Each row of a before or after table is a point. The points were changed in one or more steps. Then noise was added and the rows were shuffled. The steps act on columns, c1 being the first. Name the steps. A step turns or swaps two columns, mirrors them in a line or flattens them onto one, adds a multiple of one to another, or multiplies or shifts one. Angles are multiples of 10 degrees, from the lower column toward the higher: turns from -170 to 170, lines from 10 to 170 but not 90. Use the fewest steps. Two steps may share a column if one is a turn and the other turns, adds or multiplies; they go together, in the order done. Otherwise the lowest column goes first.

Before (8 x 2)
[[-58  57]
 [ 21 -42]
 [ 31 -21]
 [ 28  30]
 [ 31  36]
 [ 43 -35]
 [-32  22]
 [ 57 -56]]
After (8 x 2)
[[-56 -30]
 [ 57  25]
 [ 26  70]
 [ 46  31]
 [ 26 -10]
 [-33 -26]
 [ 31  23]
 [ 33  77]]
Steps: add 1.5 times c1 to c2

Before (8 x 4)
[[-11  17  34  44]
 [ -8  32   6  34]
 [-67  24  20 -72]
 [-75   8  -7 -30]
 [-12 -14   1 -16]
 [ -9 -57   0  31]
 [ -6   7  46 -26]
 [-20 -29  -1 -60]]
After (8 x 4)
[[ -11    6   47  -27]
 [ -14  -56    2   31]
 [-120    6   -5  -29]
 [ -18   17   33   44]
 [-109   24   18  -73]
 [ -14   31    6   34]
 [ -19  -15    0  -16]
 [ -31  -28   -2  -61]]
Steps: multiply c1 by 1.6

Before (10 x 8)
[[-11  42  14 -31  -8 -85 -13  28]
 [-16  45   2 -46   6 -34  51  43]
 [ 33  15 -11  60  14  -1 -41  16]
 [-25 -17  -4  61  61  31 -42  10]
 [-52  19  36  31 -33 -13 -18 -33]
 [-12  22  45   2  36 -40  39   0]
 [-37  -8  20  50   1 -47  28  57]
 [-34  16  91 -16 -14   7 -24  -6]
 [-13  41  26 -47  55  -5 -33 -19]
 [-85  77 121  15  39  56 -39 -38]]
After (10 x 8)
[[-86  49 119 -61  13  54 -39  52]
 [-11  15  45 -15 -17 -41  40  32]
 [-17  64   0   8 -42 -33  49 -17]
 [-24 -52  -4 -36 -39  32 -43  48]
 [-52  -5  34 -35  45 -13 -17 -11]
 [-36 -39  21 -34 -51 -48  31 -26]
 [ 34 -28 -11 -55 -22   0 -41   3]
 [-15  60  27   9  -8  -4 -35  57]
 [-35  23  91   2  14   6 -23  -9]
 [-12  53  11  -3 -20 -86 -16 -20]]
Steps: mirror c2 and c4 in the line at 160 degrees; turn c5 and c8 by 120 degrees

Before (9 x 11)
[[ 20  12  27 -19 -21 -30 -13  37  16  14   8]
 [ 14  -7  20 -16 -22  -6  10  12  15  -2   7]
 [  4  15  17 -17 -30   7 -18  27  -7   7   1]
 [ 27  14 -20  20  -3  -4  31 -17 -40  -7  -1]
 [  9  24  21 -25 -22 -23  -1 -36 -11  -2   0]
 [ 32  16  -4  26  -3  -4  10 -22 -12 -23 -14]
 [ -6  26  12 -24 -10 -18 -12 -19 -14 -24  26]
 [ 32 -17  35 -18  -6 -17 -24   1   5  14  10]
 [ 34  -7 -23  26 -28 -16  10 -11 -28 -18 -10]]
After (9 x 11)
[[ -22  -17   35  -18  -24  -18  -24   11   13   13   11]
 [ -22   25   20  -26    4  -23   -2  -36  -34   -2    0]
 [ -20   17   -4   29  -26   -6   10  -37  -36  -25  -12]
 [ -30   13   27  -18   -6  -30  -13   45   48   12    8]
 [  -7   27   12  -26    9  -20  -10    9  -39  -23   27]
 [ -14   12  -22   21  -24   -5   30  -18 -122   -9   -2]
 [ -39   -7  -26   28  -14  -15    9  -23  -83  -15  -10]
 [ -27   16   17  -19   14    6  -18   31  -21    7    1]
 [ -26   -5   18  -15    0   -5   13   17   46   -2    5]]
Steps: turn c1 and c5 by -120 degrees; add 1 times c11 to c8; multiply c9 by 3

Before (9 x 12)
[[ 19  27  29 -65 -33 -10  80   6 -77  47   1 -17]
 [ -9  13  38 -17 -15  21 -30   4 -14  17  30  54]
 [ -6  -8 -82  17 -17  42  -2   0 -31 -15  43 -15]
 [  4  -5  56 -19 -20   8 -11  -3 -71 -79  21  -1]
 [ 72 -11  29 -37 -25  65 -37   2   6  35  39  52]
 [ 19 -23 -46  42 -25  -7 -12  -3 -85  35 -43 -20]
 [  1  -5 -37  46 -22  60 -20 -90  71 -16 -95  18]
 [ 41  32  25  10  -3  23 -31  14  21 -62  11  52]
 [ 13 -14  12  32 121  18  68  -5 -96  26  33 -20]]
After (9 x 12)
[[-14  12  16 -22 -16 -11 -93   1  46  35  -5 -33]
 [ -8  -4 -15  19 -18  37 -61  -4  -3 -83  -1 -34]
 [ 24 -18  34  41 -21  82 -74  -4  21 -48   3  13]
 [ 92 -13  37 -35 -31 -15 -96   2  17  27   4 -80]
 [  1  44 -15  43 -23 -57 -81 -83 -43 -37  -1 -60]
 [  1  -4 -85 -17 -18  68 -70   0  36  56  -2  -5]
 [ 50  24 -65  10  -4 -37 -89  12  23  20   2 -42]
 [ 26  23  40 -68 -31  78  19   9  25  26   0  18]
 [ 18  -5  29  32 125  99   5  -7  24  11  -2  -7]]
Steps: multiply c1 by 1.3; add -0.5 times c8 to c2; swap c3 and c10; turn c6 and c12 by -110 degrees; turn c6 and c9 by 120 degrees; shift c7 by -60; multiply c11 by 0

Before (12 x 18)
[[  10   21  -29   23  -26   14   32  -32   36   25  -16   -3   14   11
    28    5    7   15]
 [  -5  -16  -17   17  121   12   41  -46  -12   17    2    5   12  -13
    21  -47   -5   23]
 [  -5    8  -14 -106  -11    6  -20  -36   17    1   24  -24  -21   -8
    10   69   10   22]
 [ -22   37  -90   17   70   19   44  -22   11   22   25  -28   46  -15
   -71   -4    6   14]
 [  10   -1  -12  -10   73  -13 -104   -7  -50   33  -75   21  -16   22
    17    3   58   22]
 [  10  -30  -13   24   87  -33   18   25   46   23   15    7  -15  -48
     6   20    5  -11]
 [ -11   -9  -10  -64   -6  -33  -29  -44   30  -19   -1  -32    4  -25
    27  -49   40  -72]
 [ -55  -15  -14  -39   -4   -1  -30    8  -14   -2  -26  -28   -8  -28
    -4  -43    0  -15]
 [ -18   -2  -44    4   -6   22   52   12   42    5   18   22    0  107
    32  -23   14  -34]
 [ -12   41  -49    0   -9  -41   23   38   44    7  -17  -36    4   21
    15  -44    3   24]
 [   0   22  -86  -23  -19    3   42  106  -87  -76  -33  -32   38  -57
   -24  -24    7    2]
 [ -14   27  -64   20  -20   15   40  -38   47  -42   25   24   11  -41
    16  -17   59   18]]
After (12 x 18)
[[ -14   -5  -46   24   -6   25   54   12   40    2   15   22    0  107
     7  -26   15  -36]
 [ -20   33  -91  -43   73   18   41  -22   11   19   25  -29   45  -21
   -37   -4    6   13]
 [  -8   40  -50    9   -9  -41   21   36   47   11  -18  -36    4   20
     8  -45    0   23]
 [  -1   20  -87  -25  -20    3   40  106  -87  -73  -31  -35   40  -56
    10  -26   10   -1]
 [  10   23  -32   25  -31   18   32  -34   36   26  -18   -8   13   14
    -7    4   10   14]
 [  -5  -18  -15   18  122   11   41  -47  -11   12    6   -1   14  -14
    -6  -50   -6   21]
 [ -13  -12   -9    5   -5  -26  -25  -44   36  -20    0  -31    6  -22
    71  -46   38  -74]
 [  13  -35  -18    9   82  -36   21   25   45   24   13    8  -13  -50
   -21   17    6   -7]
 [   9    0  -13    9   73  -17 -106   -8  -48   33  -76   26  -13   25
    18    1   56   24]
 [ -54  -16  -15   -9   -6    1  -30    7  -12   -1  -28  -26   -6  -27
    35  -42    0  -14]
 [ -14   28  -64   11  -21   17   40  -41   45  -45   24   27    8  -40
   -13  -17   60   20]
 [  -6    5  -15  -16  -11    3  -19  -40   14   -3   24  -22  -18   -9
   103   69    9   19]]
Steps: turn c4 and c15 by -70 degrees; multiply c4 by 0.7

Before (10 x 24)
[[ 27  14  11 -34   0  17   4 -10  13 -13  -5   9 -13   5  43  17  -6  -2
  -25 -67 -19  17  23 -11]
 [ 12   0 -20 -35   7 -24  -8   9   5 -17  -9  -1  19  -1  19  14  -1 -35
   45  -8  -8   7  21  -6]
 [ 23   7 -13 -15  -5   4  -1  -6  -2 -15  13  12  -2  -8   9  48  -4 -32
  -26   7 -20   3   6  -6]
 [ 26  14  -3 -23   6 -23  -6 -18   7  48  -2  69  -1 -10  -9 -23   4   9
  -10  -2  10  14 -11 -10]
 [-11  14  72 -17  -7  -7   4 -17   3 -13 -14  33   7  -1   1 -96 -20 -18
    4   8   7 -42  12  -7]
 [ 21  15   2 -27  -5 -25  34 -11  29   5 -11  -4  69  -5 -16  47 -28   2
  -29 -19 -17  12   8   6]
 [ 19   1 -10 -21   2 -21 -12  -9  34  -2   6   6 -15 -11   2  46  -5 -32
   -5   7 -18  10  29  16]
 [ 20 -52  -7 -15  -5 -16  -6   3  20 -13  -7  30 -16   2  11  31 -16 -14
  -28   7  10  -4  23  -1]
 [ 25  -6  45   9   8 -12  15   5  31  -7  28   1   3   0  -8  19   2   1
  -22 -43   4   4 -44  -3]
 [-19  12 -13  12   5 -25   1   0  20  27  -1  -6  50   3  17  45  -8  15
   24   2 -18  17 -11  -5]]
After (10 x 24)
[[  6  13 -11  12   4 -26   0   0  18  66  -3  -7  51   3  17  48  -7  29
   20   1   1  18 -10  -5]
 [ -9   2 -20 -36   9 -22  -7   6   4 -43  -9   0  18  -2  22  16  -4 -14
   46  -9  35   7  22  -3]
 [-28  16   1 -25  -6 -26  36 -10  29  12 -13  -2  70  -5 -18  47 -30   7
  -31 -16   0  14   7   4]
 [-33  15  11 -35   1  15   5 -10  12 -31  -8   9 -15   7  43  18  -5   1
  -24 -66   4  18  25 -11]
 [-29   9 -11 -15  -4   4  -5  -5   1 -35  13  10   1 -10   8  51  -3 -12
  -27   8  30   6   7  -4]
 [-14 -51  -6 -17  -4 -15  -3   2  20 -35  -7  29 -13  -1   9  29 -17 -23
  -24   9   7  -5  23  -3]
 [-24   0  -9 -22   3 -20 -12  -8  34  -6   3   6 -15 -15   3  47  -3 -12
   -7   9  33  10  29  16]
 [ 13  10  74 -19  -9  -5   2 -16  -2 -35 -13  36  10   0   1 -94 -20  -8
    3  10  17 -42  11  -9]
 [-17  -6  43   8  10 -11  17   5  32 -20  30  -2   4  -1  -5  18   2 -15
  -20 -41  -8   9 -48  -2]
 [-17  12  -2 -25   2 -24  -8 -20   5 121  -1  70   0 -10  -9 -22   4 -15
  -10  -1 -21  13 -12  -8]]
Steps: turn c1 and c21 by -150 degrees; turn c18 and c21 by -60 degrees; multiply c10 by 2.5
